Rows are points. The ring and each string are closed loops that go straight from each point to the next, and from the last back to the first. Before rounding, they use only three directions, however many columns there are. How many times does the string pass through the ring? Passing back the other way cancels.

Ring (10 x 3):
[[ 49  -6 -29]
 [ 41   8 -33]
 [ 24  22 -32]
 [  3  20 -27]
 [ -7  10 -21]
 [ -9  -4  -9]
 [  5 -19   6]
 [ 21 -25  10]
 [ 40 -27   0]
 [ 50 -19 -18]]
String (21 x 3):
[[ 16  -1 -39]
 [ 19   2 -19]
 [ 11  33  -7]
 [ -6  30 -13]
 [-27   8 -30]
 [-17 -15 -32]
 [-29 -15 -12]
 [ -9  -8  12]
 [  7  -7  17]
 [ 19  -7  -2]
 [ 19 -16 -13]
 [ 32  -7  18]
 [ 44 -18  21]
 [ 60 -40   7]
 [ 48 -40 -26]
 [ 36 -26 -32]
 [ 26  -9 -21]
 [ 45   9 -10]
 [ 52  18 -25]
 [ 48  27 -44]
 [ 24   6 -49]]
Times through: 2
String (14 x 3):
[[  4 -10 -25]
 [ -1 -12 -21]
 [ 16  -5 -11]
 [  9   4  15]
 [ -4 -10  20]
 [-16 -29   7]
 [-13 -11  19]
 [ -1   0   6]
 [ 16   0  -9]
 [  9  -1 -15]
 [ 11  14  -3]
 [ -9  30  -6]
 [ -2  26  -4]
 [ 12  14  -2]]
Times through: 0

Ring (6 x 6):
[[ 29  -6   3  -1  -1  -6]
 [ 12 -15   9  -3  19 -18]
 [-23 -11  16  -2  27 -12]
 [-38   9  13   2   7  14]
 [-26  11  16   3 -16  25]
 [ 15   2  11   1 -26  16]]
String (20 x 6):
[[  8 -25  17  -5  23 -25]
 [ -1 -21  12  -4  38 -28]
 [-12  -8   9  -2  28 -13]
 [-12  -4  12  -1  11  -1]
 [-26   4   6   1  24  -1]
 [-53  11   9   2  32   5]
 [-60  20   8   4  21  18]
 [-33  16   7   3   4  18]
 [-18   8  10   2  -2  14]
 [-22  -3  24   0 -10  14]
 [-24   7  22   2 -27  29]
 [-10  15  14   4 -38  37]
 [  2  10   8   2 -22  22]
 [ -1  -3  14   0  -9   8]
 [ 15  -7  16  -1 -22   9]
 [ 38  -4   6   0 -25   7]
 [ 16 -13  15  -2  -8  -2]
 [ 10  -6  10  -1   0  -1]
 [ 12  -3   4   0   5  -3]
 [  1 -14  18  -2   4  -6]]
Times through: 2
